Every row gives one point. Each table stands for the endless flat space through its points: a line for two points, a plane for three, and so on. Write the one point that lies in both, or say that there is none.

First:
[[-31  -2 -18 -28]
 [-40  10 -54 -61]
 [-28 -11   3  -9]]
Second, 2 rows:
[[-21  21 -21 -31]
 [-21   5  -7 -23]]
They share: no point

First (2 x 8):
[[-40  25 -17  11  44  -5  43  39]
 [-30   7  -3  13  30   5  35  23]]
Second:
[[-32   6   4  14  30  11  31  16]
 [-42  -7  22  14  43  21   7   2]
 [-34  -8  16  14  34  17  15   6]]
They share: [-25  -2   4  14  23  10  31  15]

First, 3 rows:
[[-58 -43 -11   8 -37  31  49   2  59]
 [-12   5   1 -27 -49  52   0  14  15]
 [-10  26  -1 -26 -18   5  13 -17   3]]
Second, 2 rows:
[[-30  -8   2 -15 -31   8  24 -12  41]
 [-22   6  -6 -19 -31  20  34  -4  25]]
They share: no point

First, 4 rows:
[[-52 -13  30 -29  -3  21  15  16  32 -10  17  11]
 [-29   6  48 -12 -17  26 -13  30  47  18  27   1]
 [-30   8  54  -2 -13  19  21  13  52  -3  13  28]
 [ -9 -18   6  12 -13 -32 -31  36  -9  38  -5 -37]]
Second:
[[ -8  -3  40  13 -22 -13   0  33  26  27   9   2]
 [  0  -4  47  18 -29 -20   8  40  28  33  13   9]]
They share: [-16  -2  33   8 -15  -6  -8  26  24  21   5  -5]

First, 4 rows:
[[ 22 -35 -20 -41   0 -15   7 -21 -20  22 -29  21 -10  12]
 [ 12 -36 -14 -15 -11 -23  13 -29 -44  23  -9  38 -29  15]
 [ 38 -36 -11 -47 -24  -9 -20  -9   0   8 -44  21 -30   4]
 [ 34 -38 -16 -42 -14 -16 -11 -10  -9  20 -34  28 -24   9]]
Second:
[[ 35 -19 -24 -32 -41  -9  -1 -30 -22   1 -36  39 -46   3]
 [ 22 -26 -26 -23   7 -21   5 -64 -46 -22 -21  41 -49  30]
 [  0 -38   1 -29   2 -13  -2 -29 -37  -9 -20   9 -40  18]
 [-11 -33   2 -44   0  -8   6 -13 -25 -25 -31   3 -52  42]]
They share: no point

First (3 x 20):
[[-34 -33   4 -13 -33  19  29 -19  21   8 -23  -9 -11   3  16   4 -34 -24
   21  35]
 [-25 -33  25 -25  -3  10  32   5  -6  41   1 -18 -50   9  13 -14  14  24
   15  20]
 [-54 -33  -3 -40 -18  60  -8 -42  11  35   3   4 -20 -22 -31  16 -10   7
   32  66]]
Second, 2 rows:
[[-41 -36  17 -16 -22  14  20  -5  14  25 -16 -15 -23  -4   0  -5 -18   1
   20  39]
 [-25 -30   7 -28 -14  28  30 -19   2  27  -2  -7 -35   8  16   1  -2   1
   20  27]]
They share: [-33 -33  12 -22 -18  21  25 -12   8  26  -9 -11 -29   2   8  -2 -10   1
  20  33]

First (4 x 24):
[[ 36 -32 -27   4 -38  30  -8  -3   3  15   3 -25  19  -1 -26 -10  16 -10
  -13   4 -44  25  -8  12]
 [  0  20 -53 -30 -14  28  42   3 -11  -1  37 -19  -3 -31  16  -8  14  24
  -45  -8  10  11 -64  24]
 [-31  19 -14   9 -34  25  12  17 -37  47  51  -6 -33 -10  26  -5  -4  36
  -52  -1 -22  26 -26 -25]
 [  3 -15  10  38 -21  29   1  -2 -31  71  29 -12 -28   4  -7  20  -8  11
  -28 -12 -53  21   8 -48]]
Second:
[[-10 -25 -11   9 -43  44  -5   1 -26  -5  26  -9  27  -6  11   1 -12  18
    5  12 -43   8 -22  19]
 [ -2 -21 -15   6 -36  39   1  -1 -19   3  19 -12  20  -8   6  -5  -8  18
   -2   7 -40  14 -22  11]
 [ 37  -6 -45 -18 -33  42  -2  20 -10  27  19 -30  -7 -14 -24  -2  25  -6
  -35  10  -4  26 -25  -1]]
They share: no point

First, 3 rows:
[[  8 -36 -26   5  12 -28 -22  -7   3  12 -20 -26 -16   2  60   1 -31  20
   22 -35 -50  -9 -15 -15]
 [-46  26 -14  -3  48 -32  -2  27  53   8 -20 -16   8 -20  12  53  -1 -24
   26  27 -16  39 -25  37]
 [-11 -13 -22   5  24 -31 -15   6  20  13 -22 -23 -10  -8  45  19 -22   4
   25 -12 -39   9 -21   5]]
Second (4 x 24):
[[ -2 -25 -22 -27   2 -23   4 -17  14   3 -20   4  -4   4  16  17 -27 -18
   44 -30 -43  23  -3   5]
 [ -7 -36 -11 -23  42 -15 -25   8  22 -19  -9  -5   9  10  30  34 -22   2
   34 -25 -33   2 -19  -4]
 [-10  -1 -28  -3  14 -17  -2 -17  12  19 -12 -38  14  10  16   3  -7  10
   18 -20 -35  13   9 -25]
 [ -8 -17 -30 -25  46  11 -36 -15  -8  -7  -2 -20  10   4  20   1  -9  14
   52 -46 -15   1 -29 -25]]
They share: no point

First, 4 rows:
[[ 28 -44 -10  19  28   3 -21   0  39  30  30 -16  18  -9  24  11  30 -22
  -26  34  32 -43   1  43]
 [  8 -36 -16  39  18  -9 -13   8  31  20  24   0   6  11  12  29  32  -8
  -18   8  42 -19 -13  35]
 [ 10  -7 -16  32  11  21 -15   8  12  44  17 -20 -10  47 -15  18  20 -32
   -8 -10  21 -14  -8   1]
 [ -4 -15 -21  50  10   1 -11  16  14  23  14  -2 -10  41  -9  37  27 -13
  -10 -17  40   0 -17  13]]
Second, 3 rows:
[[ 22 -47  16  27  24   5 -21  33  37   0  36  11  -9  17   9   5  58 -37
   -5  -6  18 -38   1  22]
 [ 20 -38   3  27  24   7 -20  24  30  13  30   1  -4  20   5  11  45 -32
  -10   0  21 -32  -3  23]
 [ 20 -41  11  30  20   9 -21  26  36   7  32   2  -8  15  11   7  51 -37
   -8  -3  24 -36   5  19]]
They share: [ 16 -23 -15  30  20  13 -19   8  22  33  20 -18   2  21   3  19  25 -27
 -18   9  30 -24  -3  21]

First, 4 rows:
[[ -3   5   6  -9   5  18 -16  10  30 -34  14  26 -20 -35 -31 -20   6  22
  -30 -23 -16   1  11   2]
 [  0  28  -7 -11 -24  42 -17  11  58 -17   9  62  -6   4 -33 -35 -27  54
  -22 -17 -14  10  -1   7]
 [ -1  -1  -3   0  -1  51 -15  13  77   0  18  79 -19  10 -15 -14 -19  48
   -9 -11  -3  -1   6  13]
 [-20  36  13 -19 -26   6 -37   3  12 -43  15  24  -2 -20 -27 -47 -11  36
  -20 -23 -34  24  13  -5]]
Second (3 x 24):
[[-17   3   5  -8   3   5 -48  -1  40 -46  14  25 -11 -17 -30 -17 -19  23
  -18 -26 -11  25  11   9]
 [  0  -9  19 -26   2  24 -39   4  32 -18  15  15  -5 -29 -20 -27 -21  24
  -13 -14 -26  10   8  -9]
 [-20   7   3  -6  -2   8 -39   4  32 -46  19  35 -17 -21 -24 -23  -9  28
  -21 -26 -10  22  20  11]]
They share: no point

First:
[[-49  42  45  16  -3  21  12 -17  23 -40   1 -33 -21  -6  30 -25  -6 -13
   -2  -6 -16  21 -25  47]
 [-70  -5  12  19 -15  38 -13 -17  55  -2   7 -74 -74  -2  13   0  -8  -4
  -44   1 -63 -11  -7  28]
 [  8  25  24 -47 -29  -3  47 -17 -41  45 -78  39  15 -12  38  -4  32 -30
    4   0 -32  47   7  38]
 [ -1  23  24 -23 -27   7  58 -44 -24  24 -50  14  11   5  17   1  56 -31
   13 -16 -26  32  -7  24]
 [ -8  31   2 -33 -21  -1  47 -27 -19  35 -46   3  -3 -14  34   8  48 -14
  -14 -18 -54  29  11   0]]
Second (3 x 24):
[[-24  16  10 -22   3   1  41 -47  -7   5 -37 -20  -5   1  30 -16  38 -17
  -18   8 -23  34   3  33]
 [-34  33   1 -11 -10  24  23 -40 -16  11 -16 -16  -9  13  29 -18  26 -23
  -11  -4 -39  20 -14  41]
 [-30  26   1 -18  -1  16  30 -45 -16   9 -24 -18  -4  11  32 -19  30 -20
  -16   3 -34  27  -5  41]]
They share: no point

First:
[[ 22 -10  16  -8 -25 -19  -6  13  21   4   7  32  45  45 -24   2 -14  38
  -23  23 -12  -6  36  -7]
 [ -4 -14  20   2 -30  -4  -2  26  38  12 -25  17  36  30 -22 -20 -28  35
  -30  43 -20 -38  17 -29]
 [-12 -18  21   6 -23   2 -10  24  37  11 -30  14  30  21 -17 -24 -21  29
  -28  45 -19 -43  13 -36]]
Second, 2 rows:
[[ 14 -20   7  -2 -18  17 -24  -7  14  -7 -22  31  17  10 -23   2  -9  24
  -31  21 -15 -19  38 -20]
 [-26 -25  37  13  17 -28 -39  28  24  13  13  11  42  30  12 -28  31  14
    4  41   0 -24   3 -40]]
They share: [ -2 -22  19   4  -4  -1 -30   7  18   1  -8  23  27  18  -9 -10   7  20
 -17  29  -9 -21  24 -28]

First (4 x 24):
[[-40  24 -51 -62   9 -39 -46 -21  38   0  48  28  49 -13 -13 -27 -10 -62
  -12  39 -12 -46 -33 -39]
 [-24  25 -23 -14  42 -30  -2  -1  26  -1   0  31   6 -28 -36 -30 -14 -12
   -5  25  29 -40 -24  -4]
 [-51  -9 -44 -57   2 -10 -25 -54  62  37  22   5  14 -36  -3 -15  28 -66
    4  28   1 -25  -4  -3]
 [-18  49 -37 -24  22 -10   4  17  18 -25  -4  47  10 -24 -42 -32 -26 -16
  -19  11  33 -22  -4 -18]]
Second (3 x 24):
[[-24   6 -32 -15  60  -3   3   0  15 -11  -4  23  -4 -42 -48  -4 -17 -22
   -7   9  35 -15 -11   0]
 [-30  14 -39 -31  51 -12  -1  -7  23  -9  11  22  11 -34 -25 -16   3 -26
   -3  17  44 -39 -14   5]
 [-32  12 -44 -37  58 -11  -1  -8  21 -13  18  19  16 -34 -18 -14  11 -28
   -1  17  53 -47 -15  10]]
They share: [-28  23 -30 -24  29 -19  -3  -8  32   2   1  29   6 -30 -31 -27  -7 -23
  -6  21  26 -31 -13  -5]

First (6 x 24):
[[ 16  24 -27  50 -63  39  17  52 -44   6   2 -31  39 -12  -6  24  -7   3
   32 -27   2 -26  84 -42]
 [ 21  31  35  21 -14 -16  27   3  51   0  23 -12 -11   9  -5 -33 -11  21
   38  34  33  -3   1  14]
 [ 69  14  28  49  -8   5  55  28  37   7  79  -5  33  41 -39 -59  16   5
   77  21  28 -39  32  -4]
 [-24  49  -4  18 -45   9  -1  29  -6  -1 -34 -25  -7 -29  28  30 -28  13
   13   4  16  -2  33 -20]
 [ 33  36  11  29  20  -5  54  19  46 -17  36  12  -1  30 -22 -60 -12 -26
   75  34   5 -49  -5 -21]
 [  8  19 -33  36 -37  16  30  12 -13 -23 -21 -15  -1 -11 -21 -11 -30 -18
   23 -11 -22 -22  40 -35]]
Second:
[[ 51  44  -4  37 -57  39  37   1  28 -15  22 -21  10   2  34 -11   5  26
   23  31   7 -45  33 -34]
 [ 13  35  26   0 -31 -16  43  24  39 -24  10 -38 -23  -4 -25 -44 -13  34
   16  -4  24   9   4 -11]
 [ 13  12  33  30 -11 -13  14  -8  27  10  11   3  13   6 -28  -8  -2   8
   53  10  40  14  27  14]]
They share: no point

First (3 x 24):
[[ 16   3  19 -26  29  21  13   4  -7 -26 -16   0  23 -28   6  28  14 -16
   24 -12  14   9  12  -1]
 [  8   3   5 -28  19  41   9  16  -9  -6 -14   0   7 -28   4   0  -4 -16
   32 -28  10 -15   0 -23]
 [ 10   3  29 -22  27   9  31 -10   3 -32 -18   8  31 -30  -8  42  24   0
   30   4   2  23  20  15]]
Second (3 x 24):
[[-10 -25  24 -49  59  36  14  35  10  -8 -18   3   6 -37  30  11  17 -10
   12  -7  -3  17  27 -31]
 [ 38  23  12  -7   5  18  -4  -7 -20 -26  -6  -9  48 -31  12  17   5 -28
   36 -49  45  -7  -9  11]
 [ 50  31  -2 -14   6  21  -5 -12 -43 -47 -20 -11   9  -4 -17  44  -1 -45
   20 -10  33 -15  -7   8]]
They share: [ 19   3  14 -28  30  27   4  11 -12 -23 -15  -4  19 -27  13  21   9 -24
  21 -20  20   2   8  -9]

First, 3 rows:
[[-25 -39 -15  19  19 -37  -7  19 -28   2  -6 -21  54   0   1  -4 -11  54
   54  25  -9 -26  25  16]
 [-35 -63 -44 -23  45 -46  -2  44 -61 -37 -55   4  19  36  12 -44 -24  19
   31 -21  -1  -2 -20  43]
 [-32 -54 -26   1  33 -43  -2  32 -46 -13 -31  -8  43  15   6 -20 -21  43
   49   6  -1 -20   7  31]]
Second:
[[-19  -9 -63 -11  31 -21 -19  19 -24 -24  -6 -15  40  -6  -3 -40  41  18
   50  -9 -25  -2   1 -10]
 [-21 -30  -3  11   7 -27 -24  20 -23  -4   9 -42  32   0  13 -10  -3  16
    9  10 -48 -11  -2  33]
 [ -5 -22 -58   1  31 -42   7  15 -22 -33 -12   4  14  45 -11 -27   8  43
   56  11  -1  22  27 -21]
 [-15  -6 -74 -15  37 -24  -9  18 -26 -30  -9  -4  34   7  -6 -45  45  21
   61  -9 -17   9   7 -22]
 [ -4 -20 -17  12  37 -39 -13  34   0 -14  39 -55  44  -6 -23  19  10  28
   25   3 -68 -20  23  27]]
They share: [-17 -27 -29   7  15 -31 -17  17 -22 -16  -4 -23  28  12   3 -20   3  28
  28   9 -25  -2   7  10]

First, 2 rows:
[[ -4  22 -16 -19 -10 -37  -1 -31 -22  -4  -1 -13  -5  25 -23   1 -20  10
   22  30  16 -46  10 -11]
 [ -4  30 -44 -31  14 -13 -33 -31   2   4  11 -25 -21  25 -15  -7 -40  18
   14  22  28 -14  26  -3]]
Second, 3 rows:
[[-36  21 -34 -12 -16 -39  17 -64 -17 -22  27 -14  -5  27  -5 -12 -73  47
   15   3  -4 -21  10 -14]
 [  3  45 -27 -27  21 -20 -44  -9 -32 -18  16 -17 -40  10 -11  -9 -14   3
   -3  40  48 -32  26  -7]
 [-39  15 -33 -12 -21 -41  25 -72 -11 -18  25 -14   2  34  -8 -12 -80  51
   21  -2 -12 -20   5 -16]]
They share: no point
